Each wall is flat, endless, passes through zero and stands at right angles to its row. A trip goes straight from one point to another. Which walls does it cross, in order?

Walls:
(1): 17 -73
(2): 9 21
(3): 31 -16
(4): 13 27
(5): 26 -67
(6): -3 21
Trips:
-5 -18 to -66 21 -> 3, 5, 1, 6
10 -34 to -23 -19 -> 3
-55 29 to -10 -9 -> 4, 2, 6, 1, 5
32 42 to -15 57 -> 3
-12 72 to 29 42 -> 3

Walls:
(1): 75 -13 -38 22 -27 49 51 -22 -20 -9 7 66
(2): -5 16 11 23 2 -25 -21 -22 -11 -34 3 -2
(3): -5 4 53 12 -18 10 39 -6 1 -15 -28 69
(4): 1 -30 -33 -47 -7 77 0 32 53 31 35 11
(5): -4 9 14 33 23 -25 -28 -2 31 3 -25 -10
(6): 14 -48 45 12 -25 -31 7 -17 -29 3 -3 -17
(7): 11 35 45 -27 5 18 -43 -23 -9 -46 22 -4
Trips:
-33 -1 1 28 42 -18 -61 -16 43 5 5 33 to 78 -4 18 10 -3 -46 -19 -16 0 1 33 -49 -> 6
19 46 -56 -2 38 27 25 -16 -14 -41 -41 0 to -28 -1 -10 0 -40 -24 -7 -29 -6 -1 -17 3 -> 7, 3, 6, 1, 5
-56 46 6 -73 -30 2 -14 -20 -3 -11 14 34 to 51 -20 -70 53 18 50 -29 12 3 40 30 -6 -> 2, 3, 1, 7
-21 5 -19 0 -9 49 -7 2 -40 29 20 15 to 32 -40 4 -33 35 -31 55 95 -45 11 -21 -50 -> 6, 1, 4

Walls:
(1): -10 5 16 7 -22 15 -10 63 -7 -28 -6 -38 -9 -51 6 -17 24 1 -13 9 13 -4 -15 -2 23 30 5 -11 32 -26 -9 -11 2 -3 35 17 16 33 -17 -20 -18 13 -2 36 -29 18 11 56
(2): 33 4 29 -6 -21 13 -1 -64 16 -3 59 24 44 35 1 -1 -4 6 10 -39 -11 -51 30 15 -7 -32 11 -1 -17 14 4 3 21 -34 -12 38 -56 12 5 11 -10 2 -35 -28 -1 -7 18 10
(3): -36 4 48 50 -31 51 0 23 0 -39 -18 -30 -5 24 7 30 -27 1 1 -4 -1 38 19 -42 -2 -20 11 3 -1 -7 26 41 -7 41 18 -27 -20 15 43 32 -1 -19 32 -15 -12 -7 -29 -22
(4): 2 20 49 -26 53 10 8 37 -2 29 -14 11 -11 34 20 18 10 -25 -2 50 16 -32 18 -1 13 37 1 15 -16 10 -15 -12 -24 31 -8 -22 -36 33 -28 4 18 -2 -12 -35 9 32 14 11
Trips:
5 -25 8 1 39 27 -40 18 28 17 -12 1 -7 -3 -18 -7 3 -5 47 0 38 17 -34 -4 -18 -20 -35 23 13 -13 17 5 16 1 33 -10 -40 17 18 -3 -28 -43 -13 21 -30 5 19 -63 to -35 39 -10 0 23 -7 17 -12 -22 36 -12 18 -24 -23 47 -21 -10 -21 25 -5 -34 27 -18 56 -55 -1 -21 4 -42 -56 -38 27 -44 36 -17 17 16 -29 -8 -4 11 -24 -36 -20 10 -38 27 -26 -> 3
-15 -11 -26 -42 21 0 14 32 6 28 -7 39 10 -28 3 -17 38 -8 20 -13 -1 89 -31 32 -12 62 -8 34 0 -13 -9 4 -15 81 -22 -38 28 -25 7 11 28 6 6 -36 10 25 -29 -8 to -21 2 14 -34 6 -30 5 -26 -29 -26 23 -7 11 -12 -21 11 -1 9 -1 0 -41 19 8 -12 2 -30 23 10 -1 10 8 7 -30 -5 42 30 15 12 8 6 -40 4 -4 37 -55 45 3 6 -> 1, 4, 3, 2
-58 -8 -8 -32 3 0 30 26 -26 14 -13 -8 46 -18 12 -2 -18 38 -64 12 5 32 38 20 22 11 -3 -6 -72 13 -8 34 -9 -38 -22 61 3 -16 8 -51 16 -33 -36 -6 -20 27 -25 24 to 12 -31 -36 -14 0 27 17 -4 -16 28 -19 9 -30 47 -15 -12 20 31 19 -29 17 2 55 22 18 -26 -8 37 19 5 9 28 14 13 -3 -8 10 17 18 29 51 13 0 10 -30 77 4 29 -> 2, 1, 3
22 -59 6 -16 -20 58 -12 -11 -3 -17 26 48 21 -16 -36 -30 13 -16 -1 -5 17 -35 -17 15 11 -4 -20 15 -31 -7 5 -66 -47 -20 -1 -54 -10 -80 17 24 -11 13 45 -3 0 31 16 -6 to -1 -4 -18 -16 -2 15 -24 -13 13 -15 -5 -5 -6 -10 -20 11 -8 35 22 6 -37 29 -7 -4 -17 -1 -2 -36 -5 -27 -12 -31 -3 6 22 -23 -6 25 34 37 -22 -29 34 18 18 9 2 -20 -> 3, 2
17 20 8 -11 -27 -3 38 -15 -10 -17 -34 18 -13 -33 -3 -31 28 8 -17 8 4 -3 -10 45 -60 37 -31 4 1 -6 20 13 13 -25 -24 -13 -49 -19 5 -18 -29 7 -3 -54 -22 32 18 53 to -9 6 -9 36 -18 -17 -46 37 11 41 -6 18 9 17 -6 -26 -31 27 32 -9 -2 20 -10 7 -66 42 30 -3 4 3 4 -7 1 26 8 -3 15 -22 60 21 -6 -20 -9 26 -28 8 -48 -34 -> 4, 2, 3, 1
32 -7 -21 -16 -6 -41 -53 -24 4 40 1 39 30 27 -44 -54 -12 -15 26 41 -17 -38 46 15 16 30 22 76 -3 18 -16 26 -25 -59 29 22 -11 21 32 -15 -21 46 -22 39 -17 20 -18 -13 to -13 8 -2 11 16 -16 -18 2 43 -2 6 41 -17 1 21 3 52 59 20 40 -8 -2 4 40 -30 -24 -46 -29 -4 40 -12 8 -37 -10 10 24 13 6 -13 6 -8 5 18 -18 27 33 53 28 -> none
30 2 -27 -3 -8 -13 18 -45 -36 -24 14 27 43 -42 -45 8 1 -10 -2 -6 -33 13 -27 -44 -15 -25 65 64 -35 2 -13 2 30 -5 -44 20 34 -2 1 22 -28 6 61 -9 25 -21 10 8 to 5 35 -33 -28 35 -66 -37 27 23 -32 26 21 -33 -19 -10 12 10 32 -5 -71 -47 15 -42 0 16 -3 12 -62 0 -15 33 -3 -21 -23 -9 29 34 4 56 20 -5 18 15 31 -42 -41 -39 -14 -> 2, 1

Walls:
(1): -55 -16 -36 -8 20 -22 15 -16 -42 14 8 -7 26 -25 17 -19 3 64 22 -2 -3 17 82 -16 0 1 -41 -42 10 -15 -34 4 26 -18 -54 -10 -56 44 8 -31 7 30 -12 -10 -22 15 -7 32
(2): -6 32 24 -9 4 -7 1 -18 0 25 -12 -36 2 -1 -15 -37 -28 -19 23 -30 2 13 4 3 -37 -30 0 29 6 5 -72 -10 -25 -17 10 -16 -28 -9 13 -12 11 -16 18 3 56 26 51 29
(3): -1 -20 65 20 -26 72 -4 23 25 -12 16 18 -6 18 36 -9 -35 -46 -18 -18 13 2 -21 13 -18 22 34 1 25 -13 15 58 -57 -34 20 10 -23 52 -9 -15 40 37 5 25 6 13 -11 35
(4): -3 6 10 59 21 -35 14 11 53 -14 37 -2 29 34 -55 -45 20 2 -28 11 10 16 7 -4 -1 -46 19 12 -14 11 2 11 16 -23 22 30 -8 -9 -10 -7 -17 -13 -21 -10 5 -47 -20 22
(5): -78 6 -39 -7 -25 44 25 26 26 26 43 -19 -53 -14 28 -32 10 1 -59 5 -11 -45 78 -2 -24 -42 44 -4 -4 4 23 -7 38 -34 -37 18 21 38 23 13 17 9 69 10 -15 -63 12 27
(6): 12 20 61 11 37 2 -3 -16 -19 10 -12 13 -13 -18 35 -2 12 -44 -20 18 -2 -17 31 -2 41 23 15 -18 -24 46 -12 21 -9 -23 -17 25 -13 -8 -16 2 34 -29 -4 13 0 30 -13 -17
Trips:
-8 4 38 11 -44 -5 -14 6 -2 -30 -8 25 11 12 -16 -7 38 14 3 -25 27 -20 73 -5 52 11 -39 31 -2 42 -40 33 5 -26 -53 -40 -6 -7 7 -7 -1 -1 56 -26 -1 32 -12 -7 to 7 28 36 -10 6 41 -20 -15 -25 23 -21 -18 -23 89 -8 21 43 -19 -2 12 28 -7 -6 -29 8 -48 13 58 -4 29 0 -12 44 -8 -50 2 -6 -41 -32 -28 31 37 3 7 -9 16 -16 16 -> 4, 1, 3
-41 -14 2 -5 61 -19 4 -9 33 1 8 -37 -25 -11 33 32 -19 -10 -38 -3 -35 -32 -13 21 36 -95 4 8 -33 -49 -2 14 1 -6 20 -17 -9 -30 -6 27 2 48 5 -4 16 19 -12 -41 to -41 -23 8 18 53 -48 -52 -41 -51 -10 2 23 -30 -39 14 35 63 -4 25 -48 2 -28 25 30 14 -10 -6 -7 7 17 12 -10 4 53 -14 -41 43 -14 -42 -19 8 -34 1 72 -4 14 16 -18 -> 2, 4, 1, 5
-24 -16 18 -29 -26 29 19 -9 46 19 -32 13 3 12 -56 0 4 10 -34 -32 -32 21 30 -18 7 22 -13 -4 -17 -3 21 14 27 -67 3 -5 -24 -32 -31 -22 17 12 22 6 -21 12 -39 25 to -15 -17 25 -16 24 -7 -8 5 32 21 -53 -17 -30 -38 24 -26 11 -11 -11 54 -10 34 -7 -2 -9 -11 -9 10 -25 -50 -51 -28 -11 -39 6 -47 -2 -13 2 -10 53 24 35 1 28 36 50 3 -> 2, 4
9 -2 -25 15 19 -31 -10 -23 8 -27 -2 -14 24 17 -1 -2 66 -1 32 17 -8 41 7 -15 23 43 -38 38 29 21 6 -6 16 -25 29 -6 -51 -24 23 15 7 2 31 -77 -21 24 -21 -29 to -12 22 -19 8 -43 36 40 -13 10 -25 43 -36 18 17 -10 15 22 -32 -43 -15 -1 -17 -18 -40 15 -20 2 25 -5 12 -7 5 13 24 18 42 4 -1 40 -32 -4 -1 45 -8 -5 39 -29 -27 -> 6, 1, 5, 3

Walls:
(1): 34 7 11 30 23 9 18 3 11 -16 -19 5 -18 5 -15 24 -64 -5 -14 -20 10 -4 -10 -34 -13 2 -16 -12 46 -36 10 28 -1 50 13 -65 -20 -2 -43 -35 -36 27 -16 35 36 -13 28 -37
(2): -4 -16 17 -15 36 10 -7 31 17 -12 -43 -5 -12 14 43 -2 22 -38 27 2 22 -13 -10 -63 31 23 4 28 -10 -2 -19 -38 1 -29 49 -14 -19 7 -13 -15 44 -6 26 16 -49 -7 39 14
(3): 14 22 28 -10 47 -34 23 72 -14 -34 12 1 36 8 4 15 79 6 -8 9 20 -5 -41 29 19 -5 -10 -23 7 -54 19 -14 17 -75 -8 22 2 -7 45 17 -59 53 25 1 21 -27 26 7
(4): -9 -9 47 -48 6 49 -2 -26 -10 -51 -13 -2 -55 -16 -22 9 5 2 29 19 -1 -9 -17 3 11 2 -9 -4 22 18 -6 43 -20 -23 -11 3 -34 -40 -12 30 -46 -1 39 -16 23 -20 -18 23
(5): 38 22 -14 -47 -33 4 32 -11 19 31 3 -10 -24 -8 33 -39 -27 -13 19 5 -42 -40 19 -22 39 -27 -29 31 63 -15 -14 -43 15 -5 -3 24 20 14 21 16 -34 28 -6 -22 4 35 -10 -72
(6): -11 -34 23 -10 22 23 27 -15 40 -7 24 17 -20 18 9 -38 4 -10 45 -51 -29 21 -18 14 -29 29 -15 -18 40 24 -33 10 -5 4 2 9 -52 11 -52 -39 -33 36 31 -10 -2 -6 28 34
(7): 7 -19 6 -4 -64 -24 -50 -25 -24 51 2 11 0 26 -11 -11 4 30 -49 8 6 -2 1 -28 -6 -10 25 -41 15 -39 -6 -44 -49 -40 -11 26 -11 26 -3 24 16 5 -19 -34 -42 3 -15 -31
(8): 3 -40 4 -5 -36 -1 22 -11 13 -20 -4 26 -32 -4 -15 -10 -8 39 30 -12 23 15 37 46 -27 42 2 -37 -47 29 35 -1 13 -26 21 -8 -20 -25 8 11 -13 -34 -12 16 34 10 35 7
(9): 43 -6 1 44 54 1 51 -30 -10 -22 29 27 44 4 -47 -29 -17 -16 37 -15 3 -6 -3 17 -12 5 16 12 24 -14 -10 19 13 -21 20 -2 8 53 -33 5 6 -6 14 -14 -15 7 -12 56
(10): -28 -25 -11 47 22 -1 6 -29 -1 -10 -26 28 -17 60 23 -8 3 -15 0 -8 41 25 -2 13 8 28 36 -16 -7 -16 28 8 0 0 -3 27 35 5 52 -11 29 -51 0 16 19 -14 -6 -30
(11): 13 -50 -27 22 3 0 1 14 18 -26 -32 0 26 -61 31 -3 4 -20 -28 29 5 -32 16 -17 -7 -18 -32 -40 3 -19 -12 -8 1 -4 -24 -26 -20 -18 -9 -16 -38 -15 20 27 -4 12 7 -5
Trips:
27 -5 34 -64 -28 -51 3 -36 -36 41 13 30 4 -9 82 10 -9 -1 2 -2 -36 23 17 -21 -3 1 -15 4 -12 17 17 28 -22 45 -85 -23 59 2 -15 0 -46 9 37 50 -13 -15 50 -42 to -32 -14 21 -10 26 44 66 -10 11 5 -2 6 -10 -11 15 -31 -55 -48 15 -53 -7 17 -15 31 5 33 -9 -6 -35 -40 -9 6 -8 13 13 -31 -30 -12 -12 -1 36 13 45 -7 -48 21 7 0 -> 7, 4, 2, 8, 9, 10, 5, 11
23 -9 4 16 7 -29 -10 -28 -4 -8 28 30 17 24 -20 -36 22 -18 -9 -11 -24 8 -49 20 -39 25 -11 9 -41 20 12 12 0 -10 23 0 28 9 33 14 27 38 -49 -95 15 12 9 -51 to -17 -38 -9 -9 14 -24 -12 -29 -2 -15 -35 1 -26 4 -9 24 -24 -9 -30 -5 -54 5 -10 -23 -18 -17 27 3 25 17 4 8 14 -30 42 -21 34 -5 15 20 15 -11 -39 -5 13 -6 3 7 -> 3, 5, 1, 9, 2, 4
-17 32 28 -10 -64 13 -31 8 10 -8 9 23 7 -14 -11 -8 -28 15 29 -7 -46 -3 21 23 23 42 -1 -39 -46 11 -1 13 36 -24 1 24 -36 -2 4 12 -16 35 59 -8 -15 27 -34 24 to -37 -3 42 34 -28 -10 -37 31 -3 31 23 18 25 1 4 8 8 -35 22 1 0 20 1 15 -39 -2 -2 -11 -28 -5 24 42 -48 7 -25 -11 -5 6 -32 -52 15 10 5 15 -26 -8 -23 46 -> 5, 3, 9, 4, 8
-44 18 -3 -1 1 25 -2 -44 21 -5 14 -14 -7 34 -33 -16 77 2 -23 7 6 -2 -75 -35 30 -3 31 18 5 2 12 -30 -73 19 -9 -7 -20 26 -12 26 -23 -26 17 36 -5 28 -32 32 to -8 -8 22 15 -36 34 31 14 -8 22 -5 -1 10 3 -4 26 10 16 15 -34 17 -2 -38 -62 56 -60 -9 13 18 20 4 13 5 -10 32 32 21 -47 29 -5 -5 -41 43 -55 52 -16 -13 -25 -> 9, 6, 5, 7
23 16 -1 13 -6 37 -42 -7 -15 2 -42 38 31 -23 -24 54 0 27 33 -31 8 12 -14 -15 68 7 13 -12 -28 -7 -14 17 -33 -12 26 24 0 3 23 53 9 -24 -7 -17 25 -3 8 35 to 40 11 46 -25 28 3 -6 -11 -28 -22 36 -13 30 -22 -12 19 -11 -14 40 -53 -59 -80 18 32 5 21 7 -33 19 11 30 -24 27 -34 28 20 -11 -13 20 -14 -31 40 12 -26 20 -7 -60 2 -> 10, 2, 7, 5, 6
25 8 4 -20 24 -38 5 -1 -20 14 20 30 -27 2 38 -14 48 -8 12 -11 -45 -38 11 -31 19 -17 38 43 22 13 -10 37 3 8 -2 -4 -17 56 16 14 4 42 32 17 31 10 -20 -15 to 9 25 15 24 -6 -50 11 6 -25 20 36 25 14 -3 -10 2 -16 -21 -18 -40 -5 -34 -6 1 -10 -35 27 -21 -20 15 -43 -1 22 8 17 -6 -6 -2 28 25 -6 32 27 -8 11 20 38 11 -> 4, 2, 7, 1
